Each row of a before or after table is a point. The points were changed in one or more steps. Then noise was added and the rows were shuffled. The steps act on columns, c1 being the first. Name the steps. A step turns or swaps two columns, mirrors them in a line or flattens them onto one, adds a multiple of one to another, or multiplies or shifts one. Angles are multiples of 10 degrees, from the lower column toward the higher: turns from -170 to 170, lines from 10 to 170 but not 90. Use the fewest steps. Two steps may share a column if one is a turn and the other turns, adds or multiplies; they go together, in the order done. Otherwise the lowest column goes first.
In the rows, 128 means zero.

Before (12 x 2)
[[106 211]
 [132  81]
 [164 137]
 [150  88]
 [179 136]
 [142 127]
 [147 154]
 [166 118]
 [173 161]
 [120  76]
 [120  81]
 [139 128]]
After (12 x 2)
[[203 159]
 [ 84  79]
 [142 127]
 [186 135]
 [140 126]
 [ 67  74]
 [173 156]
 [ 74  78]
 [158 119]
 [115  92]
 [172 139]
 [186 213]]
Steps: add 1 times c2 to c1

Before (10 x 4)
[[149 121 149 110]
 [149 192 162  91]
 [ 86 133  71  75]
 [ 10 131 156 110]
 [145 188 118 119]
 [156 163  95  63]
 [156 186 136 124]
 [153  87 159 125]
 [111 124 144 115]
 [140 176  46 105]]
After (10 x 4)
[[ 96 191 163 155]
 [ 68 134  71  96]
 [ 69 164  93 165]
 [ 90 132 158  15]
 [107 177  46 143]
 [122 187 117 148]
 [129  87 158 153]
 [113 124 144 114]
 [128 186 136 157]
 [114 121 149 152]]
Steps: mirror c1 and c4 in the line at 40 degrees

Before (8 x 8)
[[129 137 109  95  97  82  73 119]
 [ 29  90 115  97  96 182  30 197]
 [129  87 133 145 172  52 115  91]
 [ 74 112  79 173  44 136 196 119]
 [ 81 114 160 114 117 173 146 177]
 [ 74 120 135 115  94 153 179  92]
 [137  68 115 112 135 120 112 111]
 [ 77 151  65 124  99 135 160 131]]
After (8 x 8)
[[134  91 114 230  97 156  29 208]
 [133 114 160 176 117 148 146 188]
 [188 112  79 164  43 126 198 122]
 [110  67 117 125 137 123 112 109]
 [134 120 134 184  93 119 180 105]
 [145  84 133 121 173 107 118  72]
 [141 154  64 177  99 129 161 134]
 [ 97 138 110 139  98 119  73 105]]
Steps: turn c1 and c4 by -110 degrees; flatten c6 and c8 onto the line at 70 degrees

Before (11 x 11)
[[141 151 114 118  92 171 112 125  68 110  88]
 [ 79 161  65 125 133 182  98 172  97 113 107]
 [ 82  89  82 170 108 125 152 191 138 127  96]
 [ 85 179  78  88  77 171 131  96  74 164 114]
 [133 117  96 158 179 105 166 127 129  77 119]
 [162 125 150  83 173 128 138 139  61 129 158]
 [159 128 193 100 180 170 155 102 127 110 145]
 [187  92 129  98 152 107 138 120 176  86 162]
 [159 196 151 101 102  98  66  90 140 189 104]
 [146  95 128 171 139 110 121 108 141  97 191]
 [ 74 124  53 117 106 185  83 104  76 166  63]]
After (11 x 11)
[[187  91 162  98 153  84 138  72 176  85 126]
 [159 128 144 101 178 211 154 102 126 110  62]
 [162 124 159  84 174 127 138 207  61 127 105]
 [ 79 161 109 126 131 237  97 202  96 110 192]
 [ 80  89  94 171 108 125 152 182 137 127 174]
 [147  97 193 173 139  92 118  95 139  97 127]
 [ 75 125  62 116 106 243  84 156  76 165 204]
 [157 195 103  99 101  68  66  78 141 190 107]
 [132 118 118 156 179  83 166 128 130  76 159]
 [ 86 179 115  88  76 213 131 151  74 164 178]
 [140 149  88 120  92 215 110 185  68 109 142]]
Steps: turn c3 and c11 by -90 degrees; multiply c6 by 2; add -1 times c9 to c8

Before (8 x 18)
[[ 53 144 158 181 107 133  31 109 121  96 155 113  62 141  99  88 111 161]
 [129 122 166  84 185 112 155  40  97 136 153 162 104  56 136  59 163  52]
 [ 98 134  95  95 112 109 110 127 182 165 152 133 152 162 119 114 146  92]
 [111  95 112  94 170 160 131  64 103 116  71 179 107 173  92 138 119 147]
 [143 111  96 152 187  77 161 143 188 152  83 117 187  60 161 123 144  82]
 [105 166  97  49 167 159  74 188 162 101 134 135  74 164  75 126 147 110]
 [137 112  99 111 145 128  96  94  92  90 184 210 196 142  85 151 143  83]
 [ 47 161 145  89 114 118 137  76 160 129 178 109 213  98 105 103 174 151]]
After (8 x 18)
[[104 165  94  50 168 143  75 189 162  98 134 124  73 162 126  74 146 112]
 [130 122 170  82 183  51 157  36  98 136 152 168 103  58  60 137 168  49]
 [137 111  99 112 146 109  96  92  92  91 186 206 198 138 150  83 142  83]
 [111  96 113  93 171 195 131  62 103 120  69 164 109 174 139  91 116 144]
 [147 113  96 152 188  30 160 143 189 151  81 137 188  60 127 160 144  81]
 [100 134  97  95 114  77 112 129 181 164 155 135 149 161 114 119 144  93]
 [ 48 160 145  88 114 137 137  77 159 126 176 113 213  97 103 104 174 149]
 [ 49 145 160 178 111 162  28 109 120 101 157 111  62 143  90  99 112 159]]
Steps: turn c6 and c12 by -20 degrees; add 1 times c18 to c6; swap c15 and c16

Before (9 x 24)
[[132 139 186 103 135 166 129 171  80  91 190 159  79 115 163  83 131 149
  184  67 167  83 128 117]
 [ 93 102 126 136 117 172 126 126 137 160 179 132  97 141 113 123  82  84
  164  76 197 155  82 110]
 [186 137 161  95 107 143 105 129 178 133  93 189  83 128 131 184  86  74
  132 159 132 179 149 150]
 [167 100 147 102 149 159 128 192  83 144 109 147  85 175  83 104 179 113
   96 127  92 144 135 128]
 [155 151 104  65 140 120 145 144 141 170 165 132  41  78 109 112  91 150
  169 134 153 161  90  99]
 [132 143 166 134  92 131 163 135 178  74 186 148 131 165  71 177 167  98
  109 158 158 141  83 148]
 [ 87  51 113  75 134 121 169 147 121 100 171 145 137 180 180 127  86 160
  123 135 118 136 130 165]
 [178  62 194 128  86 103 217 163 107 113 107 177  91 131 154 117 132  59
  198 153 190 111 149  97]
 [105 138 144 169 174 170 164 132 105 176  79 103 131 174 143  99  97 145
  195 143 125 100 188 134]]
After (9 x 24)
[[130 142 163 135  93 133 162 136 181 117 185 146 131 168  70 179 170  95
  107 159 152 135  41 148]
 [180  61 196 126  88 102 216 167 109 153 102 174  91 128 151 115 133  58
  197 155 191 128 169  95]
 [189 140 161  93 107 143 108 128 179 178  95 190  85 128 134 184  84  77
  133 158 133 167 169 151]
 [166  97 149 101 148 154 124 186  85 183 108 142  86 178  84 103 179 113
   94 126  89 122 142 128]
 [ 87  51 118  77 134 123 170 147 119 143 170 148 136 178 180 127  83 161
  125 135 118 143 132 165]
 [108 138 144 167 171 171 167 130 106 216  81 104 132 172 140  96  98 147
  194 143 125  71 251 133]
 [ 93  99 123 138 116 173 125 129 137 199 184 134  95 143 113 122  82  84
  164  77 198 121  36 109]
 [133 140 187 106 139 165 129 177  80 131 186 160  77 116 165  84 130 146
  185  66 167  59 128 117]
 [155 150 103  68 139 120 148 143 141 209 164 132  37  80 106 110  89 156
  169 135 156 166  55  99]]
Steps: add -0.7 times c6 to c22; shift c10 by 40; multiply c23 by 2

Before (10 x 48)
[[ 73 137 139  94  88 137 140 134 134 104 176 122 112 166  91 134 171 127
  138  95 135 148  95 169  93 125 134  99 101  86  91 133 202  54  59 188
  139 201 154 168 107 126  66 170 113 166  71 192]
 [ 57 155 145  35  60  49  92 150 168 210 185 151 175 143 131  80  71  87
  193 143  84  66 166 166  78 158  82  52 141 174 175  95 147 118  44 135
  167 128 159 127 110  88 149 111  57 119 172 168]
 [133  90 110 146 139 151  86 157 184 134  66  86 185  95  89 145 179 125
   97  43 132  64 190 101 110 130 175 165  84 163  88 176  99  82 134 107
   94 177 140 177 160 204  75 130 119 142 120 191]
 [ 81 125 101  45 153 133  90 157 122 135 188 120  65 169 176 103 136 145
  182  66 172  66 159 157 103  97 126 119  62 136  77  81 109 152  71 153
   88 133 133 185 124  96  73 148  86 100  85  84]
 [126  78  92  77  75 143 188  87  86 184  67  86 130  76 191 107 155 206
   98 146 175  87  83  92 152 128 166 135 149 169 153 184 111  91 118 166
   92 163 151 141 121 144  75 174 168 174  66 128]
 [ 69 128 124 127 159  98 198 128 209 106  68 138 147  76  73 143 120  82
  114 113  95 116 144  90  90 149 141 126 124  63 172 133 214 153 168  83
  151 179  91  66 158 192 114 173 142 165 169 136]
 [111 132 145 133 160 156 125 115 107 220 114 189 129 171 109 144  91 178
  179 152 117 167  81  64 127 204  53  47 111 163  90 102 101 115 160 112
  176 130 162 159 144 110 185 119 149 133 156 146]
 [130 173 155 111 174  98 206  48 179 147 126 148 139 166 155 100 187 199
  181 127  79 145 135  71 122  98 131 145 122 133 103 118 109 164 149 159
  143 172 120  77  86 148  80 151 113 145 142 149]
 [120 128 116  82 169 158 125  93 119 226 151  83 131 139  92  82  94 207
  166 112 129  97 111 141 132  86 178  87  92 138 152 195 121 121  55 173
  156 133 139  77 108  94  78 161 148 211  78  75]
 [ 28 169 105  79  98 157  91 151 105 179 107 196 146 184 147 112  97  87
  104  89 124 161 123  81  94 158 178  56 114 180 171 144 192 138 120  82
  128  94  95 195 126 147 168 148 117 112  87  81]]
After (10 x 48)
[[130 174 154 111 174  98  55  48 180 146 170 148 158 165 154 100  81 200
  180 127  79 145 135  73 124  97 128  99 121 133 103 117 109 131 148 159
  145 173 119  76  85 149  81 152 114 143 142 148]
 [132  92 110 146 138 153 149 156 183 135  51  86 118  94  88 145  50 125
   96  43 132  64 189 103 109 133 147  93  83 163  87 176  99  88 134 107
   95 179 139 176 161 204  74 130 119 144 119 190]
 [ 57 155 146  35  59  49 182 151 168 210 138 152  55 143 130  80 195  88
  195 143  85  67 165 166  77 159 109  90 139 175 176  95 149 169  43 135
  167 127 160 128 111  89 148 110  57 118 172 169]
 [ 81 124 101  45 153 132 184 156 122 136 171 120 182 168 176 104 156 145
  183  66 172  67 159 157 102  97 128 147  61 136  77  81 110 153  71 153
   89 133 133 185 123  95  74 146  87 100  85  84]
 [128  79  92  77  75 143  51  87  84 184  77  84 144  76 190 108 109 207
   98 147 176  86  83  91 152 127 142 114 149 169 152 185 110 114 119 165
   91 163 150 140 121 142  75 175 169 173  66 128]
 [ 73 136 139  94  89 136 133 134 136 103  87 123 166 167  91 134 135 127
  140  97 135 148  95 170  94 126 132  93 101  87  91 132 202 207  59 187
  137 202 156 167 107 126  66 170 113 165  73 194]
 [110 130 145 135 161 156 125 115 106 220 110 188 104 172 111 144 207 179
  180 151 117 168  81  64 127 205  99  98 111 164  90 102 101 123 161 111
  176 131 162 159 144 110 184 118 149 133 158 146]
 [121 128 116  81 168 157 139  94 120 226 132  84 105 138  93  83 175 207
  166 112 130  96 110 141 133  83 149 120  92 138 150 194 122 149  55 173
  157 132 141  78 107  95  77 162 147 211  77  74]
 [ 69 127 124 128 159  96  42 127 208 104 134 139 108  75  73 142 127  84
  113 113  96 117 144  91  91 149 133 123 124  62 172 131 214  87 169  83
  151 178  90  66 159 192 112 174 142 165 169 137]
 [ 28 169 106  78 100 157 155 151 107 178 121 195  95 184 147 113 192  88
  104  88 124 162 123  82  93 157 147  91 115 180 171 145 191  95 120  83
  129  95  96 195 127 148 169 147 117 111  86  81]]
Steps: turn c7 and c11 by -160 degrees; turn c11 and c34 by -120 degrees; turn c13 and c17 by -140 degrees; turn c17 and c28 by 50 degrees; multiply c27 by 0.4

Before (8 x 64)
[[122 167  84 133 103 121 141 155 151 117 107 124  65 139 138  69 152 102
  129 135 136 131  38 159 129  92 127 165 178 133 167 115 128 124 135  77
  118 191 133 117 101 115 164 167 145 122 152 136 156 102  90  79 131 132
   95 210 163  26  99 182  84 167 133 109]
 [171 169 129 173  77 144 101 113 167 127 171 171 137 118 158 115 147  78
  149 133 122 155 189 147 150 122 100 111  85 162 104 171 110 175 111 149
  158 111  89 108  98 157 137 151 116 141 135  90  90 105 163 186 138 186
   75 160 117 126  79 103 144 155 143  85]
 [178 142 107 170  44  43 113  94  89 151 201 117 116 123  46 226  82 140
  161 197 213 144 154 111 136 145  72 187 125 150  96 138  90 116 161 101
  119 126 137 112 159 187 151  67  90 134 176 163 158 175 130  47  89 192
   95 111 158  81 217 145 153 152 142 176]
 [113 163 105 192  67 101 125 117  74  83 203 142  98 169 128 175  86  90
  140 135 146  71 153  73 155  65 170 153 130 209 145 115 137 121 130 108
  131  81  76  63 164 103 153 112 167 197 149  68 183 171 156 110 104 116
  164  85 200 207 144 160  87 233 101 102]
 [127 154 157 157 109  88 129  14 114 166  50 161 100  77 113  67 162 130
  167 117 154 134 120 113 104  70  62 166  94 156 181 172  68  53 139 105
  138  93  91 125 161  58 131 135 141  46 146 216 135 189  86 216 109  94
  152 112 136 120 196 143 148 218  70 200]
 [166 144 146 117 179 199 133 151 105 132 155  80 179 121  98 127  76 138
  173 146 141 140 103  79 139  99  60 186 120  98  94 116 115 175 125 129
  124 131 206 147 163 214 169 194 173  46 132  69  66 142 147 124 146  98
  153 122 121 147  90 130  90  87 205 131]
 [102 137 103 187 136 120  67  66  93 144 165 172 107 182 135 146 108  87
   92  24  46 103 143 180 161 160 123 134 110 197 189  62 119 160 139 146
  159 141 142  61 111 116 116 114 164 136 123 137 130 155  91 166  72  92
  142 165  96 131  90 105  63 112 184 101]
 [204  96 117 139 100  89 108 146  55 147 158 166 157 117 170 120  99  66
   68 164 160 100  62  70 123  85 113 168 122 102 132 143  67 107 182 154
   97  56 131 123 175  65 185 190 158 147 173  90 103 170 100 144  51 167
  175 119 118 176 145 191 133  42 143 109]]
After (8 x 64)
[[129 155 160 158 105  86 130  17 121 167  45 158 105  77 119  67 162 127
   72 115 155 126 122 111 100  71 197 135  95 200 181 174  68  53 117 110
  135  91  88 126 163 105 129 134 144  51 118 217 138 191  82 219 110  96
  150 113 129 125 203 144 151 222  68 199]
 [206  88 115 136  99  91 107 146  59 152 157 162 158 115 140 118  94  62
  134 160 163 158  64  69 125  85 140  59 127 156 132 141  69 107 122 150
   96  54 129 122 177  70 184 192 160 150  59  90 105 169  96 145  53 165
  177 122 138 180 146 195 130  47 145 107]
 [105 144 104 188 138 116  56  68  90 150 158 177 102 186 128 143 114  85
  148  21  50 141 144 179 159 159 131  98 104 183 193  58 116 158 145 149
  159 138 140  63 118 171 119 119 161 131 120 137 129 152  89 164  74  95
  137 160 160 132  90 106  64 114 186  96]
 [167 150 147 118 177 202 143 151 106 128 157  79 178 120 122 129  73 142
   54 146 139 117 103  77 136 103 198 134 117  44  94 117 118 175 125 129
  122 127 209 147 167 157 165 198 172  48 130  66  70 141 148 122 144 103
  151 115 145 148  86 122  92  83 210 132]
 [176 143 109 167  45  44 109  96  90 150 206 124 121 123  94 225  83 133
   64 196 209 120 153 119 136 148 192 114 125  99  98 137  92 111 101 101
  118 128 134 109 159 184 152  67  93 130  72 161 157 173 131  49  93 193
   92 112 114  82 222 148 154 152 145 182]
 [122 165  79 128 106 127 145 155 149 115 107 120  58 139 133  66 158 103
  101 138 134 131  38 158 128  92 135 106 176 136 170 114 127 126 111  82
  113 189 135 112 100 124 162 161 136 120 110 136 157 105  94  82 132 132
   93 215  95  27 103 179  84 169 132 108]
 [172 172 129 175  79 148 104 113 163 127 170 169 141 112 141 112 147  81
  124 133 122 105 191 146 145 126 153 151  88 127 103 167 110 175 102 148
  161 105  92 110  98 170 144 145 117 135 140  83  85 103 162 183 136 186
   68 157 148 122  75  97 147 159 146  86]
 [112 164 109 191  69 104 127 118  69  79 208 134  99 172 127 174  84  90
  100 136 149 185 153  82 157  65 103 119 127 202 152 117 138 118 130 111
  131  85  76  60 166 171 152 116 165 197 116  67 176 175 159 112 107 113
  164  86  45 210 148 163  83 230 100 102]]
Steps: multiply c15 by 0.4; turn c19 and c28 by 130 degrees; turn c35 and c47 by -120 degrees; turn c22 and c35 by -160 degrees; turn c27 and c57 by -170 degrees; turn c30 and c42 by 50 degrees
